Rows are points. Before rounding, the points of a table are all equally far from one centre. They may lie mostly on one side of it. Where is the centre, to within rounding?
In the rows, zero is written as 128.

Points:
[[ 51  89 116]
 [128  68 175]
 [142 123 165]
 [121 110 175]
 [125  42  60]
 [187  86 118]]
Centre: [119  88 110]

Points:
[[125 139 192 189 156  62 108 158]
 [ 86  78 166 112  89  87 137 128]
 [104 112 191 152 125  18 135 124]
 [ 98 125 188 206 161  42 110 160]
 [123 126 171 184 154  82 104 103]
 [ 96 101 221 170 111  50  81 159]
 [ 44 137 192 147 149  84  86 145]
 [ 86 107 183 230 120  98 136 145]
 [ 77 118 202 185 108  32 128 115]
 [ 89 120 143 148 127 132 151 136]
 [ 56 120 153 163 128 114 167 169]]
Centre: [ 85 102 166 164 126  76 118 149]

Points (17 x 14):
[[152  86 125 141 107 222 146 112 122 192 168 166 178 161]
 [217 142  75 144 112 155 170 183 175 186 140 178 157 123]
 [129  48 143 141 118 139 181  94  80 205 141 144 146 132]
 [167  83 101  97 106 148  58 132 145 208 189 196 153  75]
 [183  40 100 109 147 178 136 169 135 199 136 148 157 177]
 [139 132 149  91  59 106 122  94 119 209 101 175 133 121]
 [117  93 121 143 105 167 167 121 147 244 197 165 148 126]
 [174 132  94 120 101 203 193 141 133 181 177  82 200 150]
 [141 147 111  24  86 171 171 136  96 193 174 179 169  91]
 [173 116 166  92 126 143 147 158 139 216 175 164 221 170]
 [168  48  65 108  64 174 121 159 137 199 158  86 176 147]
 [142 120  89  90  89 134 126 148 205 227 125 114 108 107]
 [193  76  63 130 118  94 157 181 135 187 204 116 102 101]
 [176  51 140  79 143 140 174 118 124 208 115 174 185 151]
 [202 126  82 103  91 169  86 113 127 208 129 209 139  91]
 [147  94  99 110 103 200  85 150 157 139 166 176 205 152]
 [148  58 129 144  64 145 175 126 110 181 205 159 203 111]]
Centre: [158 115 103 105 118 134 133 138 119 172 153 133 160 111]

Points (28 x 24):
[[150 140 182 149 141  96 180 122 167  75 183  62 135 130 124 127 162 123
  158  67 171 117  72  95]
 [142  94 123 175 143 133 181  80 119  35 128 116 133  87 132 151 102 117
  130  83 159 123 154 112]
 [156  69 107 181 155 106 195 124 187  90 160  98 117 172 110 111  74 147
  133 114 164  70 116 189]
 [169  86  88 164 153 121 171  82 182  38 169 101 110 128 120 134 128 169
  131 123 110 149 118 103]
 [121 121 136 158 150 151 163  67 213  48 148  98 123 145  94 116 103 140
  116 155 149  96 120 102]
 [154  88 158 155 156 121 147  67 179  81 194  69 129 143 132  88  82 138
  134 160 118 107 167  88]
 [183  87 163 179 113 114 129 158 194  97 161 106 104 101 145  98 121 122
  104 130 214  84 123  89]
 [159  80 136 200 118  76 169  81 156  14 178  91  96 100 110  96  97 146
  129 149 141 109 127  98]
 [166 144 103 204 135 133 179 132 142  74 141 111 115 162 161 110  75 117
  162 158 178 110 169  46]
 [122 134 127 210 158  86 193  84 145 101 171 126 128 150 110  96  43 124
   74 120 171  95 118  85]
 [174 170 106 163 142 108 184  90 163  84 119  74 147 131 124  81 103 108
  177 157 164  74  93  84]
 [115 122 108 207 139 131 173  71 122   7 186 123 120 124 141  96 116 120
  149 125 117  84  90 135]
 [124 121 139 168 211  80 164 105 155  77 139 115  83  79  80  70 107 112
  180  96 167 127 107  97]
 [199 121 119 163 137 142 161  97 134  96 117 123 118 139 104 127 126 147
  111 132  77  91  82  72]
 [119 145 148 170 162 165 173  62 134  83 141 140  49 145 128 111  76 141
  157 114 158 114 115  87]
 [225 103 158 146 112 120 183 140 156 104 200 131 107 165 169 112 113 196
  123 120 125  77 136 113]
 [153 138  98 182 139 142 164  95 141  43 132  85  85 146 156  64 102 127
   90  89 172  64 133 134]
 [164 150 186 119  93 115 205 114 174  98 164 131 127 125 132 112 137 121
   93 119 129  70 117  84]
 [176 182 111 152 132  83 185 127 190  71 128 113 143 126 152  81  62 144
   95 121 153 123 138 106]
 [218 190 132 139 171 114 179 124 148  83 129  96 127 146 147 114 104 152
  151 137 137 115 144  70]
 [141  61 170 162 131 123 133 104 169  50 133  74 109 144 123 110  98 163
  179 175 182 127 112 114]
 [176 105 107 132 123 112 150  94 163  76 139  97 204 132 113 138 105 150
   88 128 161 101 100 100]
 [178  86  69 176 121  91 202 105 142  68 127 109 107 117 114 141  77 121
  133  88 133 106  83 103]
 [181 128 119 173 105 124 163 106 136  64 186  85 107 113  80 140  84 151
  106 142 173 140 118  86]
 [162 108 146 157 174 142 152 164 135  81 217  75 154 140 124  51  72 115
  141 161 174 127 126  88]
 [177  55 119 174 113 118 157  91 177  93 167 119  66 172 166  93  61 161
  129  96 180  94 110 105]
 [142 107 180 196 134 161 147 118 178 129 153 103 129 194 107 109  74 163
  126 149 137 119  90 120]
 [191 125  95 191 119 154 160 160 133  94 142 144 137 152 189  74 121 174
  120 121 154  79 173 139]]
Centre: [140 114 133 160 141 102 152 132 137  85 159 130 126 146 125  92 113 145
 149 110 150  95 120 104]

Points (29 x 24):
[[110 164 159  38 111 169 142 180  97 126 136 146 159 194  32 117  86 146
   92 136 115 105 144  84]
 [126 144 100  33 168 173 145 168  76  96 119  89 186 172  89  92  61 162
  142 117 127 119 142  63]
 [ 81 151  66  70 123 164 158 221 123 109 136 108 137 161  76 109  81 136
   96  88 123  97 139 119]
 [ 78 144 121   7 128 157 147 220  88  74 134 114 174 180 106  94 103 155
  128 113 108 111 137  94]
 [ 89 171  82  68 123 188 115 195  60  95 108 128 143 192  91 121  94 172
   98 148 135 113 139  75]
 [ 99 143 121  68 170 170 154 179  67 145 104 126 146 193  91 107  93 174
  136 161 122  91 137  63]
 [ 99 141 101  86 158 173 145 203 106 118 124  81 185 160  63 157  85 161
   71 143 138 115 126  81]
 [ 99 168 127  66 118 197 170 214  78 103 151 120 182 154  70 130  91 169
  120 117 119 118  97  74]
 [ 89 182 142  50 105 150 139 207  92 110 129 123 203 166  93  97  85 157
   91 110 102 125 171  75]
 [ 92 117 103  50 127 136 119 170  67 104  99 123 140 171  70 130  83 183
  111 169 114 150 184 107]
 [ 96 156 103  39 148 168 157 201  65 111  99 121 153 185 115  98 105 160
  114 167 105 108 182  65]
 [ 83 156 155  64 144 169 122 196 106 119 113 132 156 155  97 128  85 135
  115  90  98  76 173  97]
 [ 97 148 134  17 136 192 100 187 108 112 131 111 177 161 127 124  73 181
  133 164 120  98 150  73]
 [ 96 145 121  40 133 139 112 200 112 110 114 155 184 184  46 108  69 160
  130 122 111 148 105 121]
 [ 66 166 134  37 120 122 142 169  77 125 138 131 142 153  85 120  81 172
  183 121 126 111 129  70]
 [115 181  99  63 123 230 130 167 128 104 126 147 216 168 136 167 102 130
  122 144 106 119 136  82]
 [ 83 173 122  61 141 204 141 185 103 101  97 117 159 168  62 101  61 174
  107 151 128 130 167  87]
 [ 71 174 123  68 159 167 167 193 103 137 114 116 161 197  87  76  67 122
   76 152 131 118 133  80]
 [119 144 111  54 136 186 138 217 100  83 133  88 141 184 111 113  80 183
  157  99 128 115 147  70]
 [ 97 103 125  45  96 156 111 181 108 133 116 117 151 186  68 107 102 161
   80 117 118 116 159 101]
 [116 121  98  47  76 179 105 161 125 123  89  91 176 132 128 118  87 168
  101 119 132 152 141 110]
 [110 151  99  56 136 158 133 213  84 112 139 115 145 165  68 110  55 190
  134 140  78 138 137  68]
 [106 178 143  11 150 190 171 197 119 114  97 123 148 176  76 101  75 147
  125 139 125  98 160 100]
 [ 90 174 108  57 134 187 112 195 102 108 124 108 174 146  76  67  86 154
  127 130 127  87 183 104]
 [ 75 172 123  42  88 184 124 195  84  81 123 111 155 200  74 123 105 150
  104 133  74 122 127  97]
 [104 158 133  60 147 201 142 202  67 161 161 157 154 176 101 122  86 163
  122 168 111 121 143  84]
 [ 98 158 118  48 149 181 135 192 120 129 138 104 181 188 108 156 104 175
  101 140 129  68 140  62]
 [ 89 138 122  56 102 202 148 229  65 128 133 112 164 181  87 112  73 151
  124 169 125 128 178 104]
 [ 94 146 114  34 159 188 153 185  95  92  82 116 158 180  98 125 107 153
  106 126 108  88 168  81]]
Centre: [126 154 117  81 118 142 148 165 118 101 137 119 158 163 111 124  94 124
 133 159 124 125 135 111]
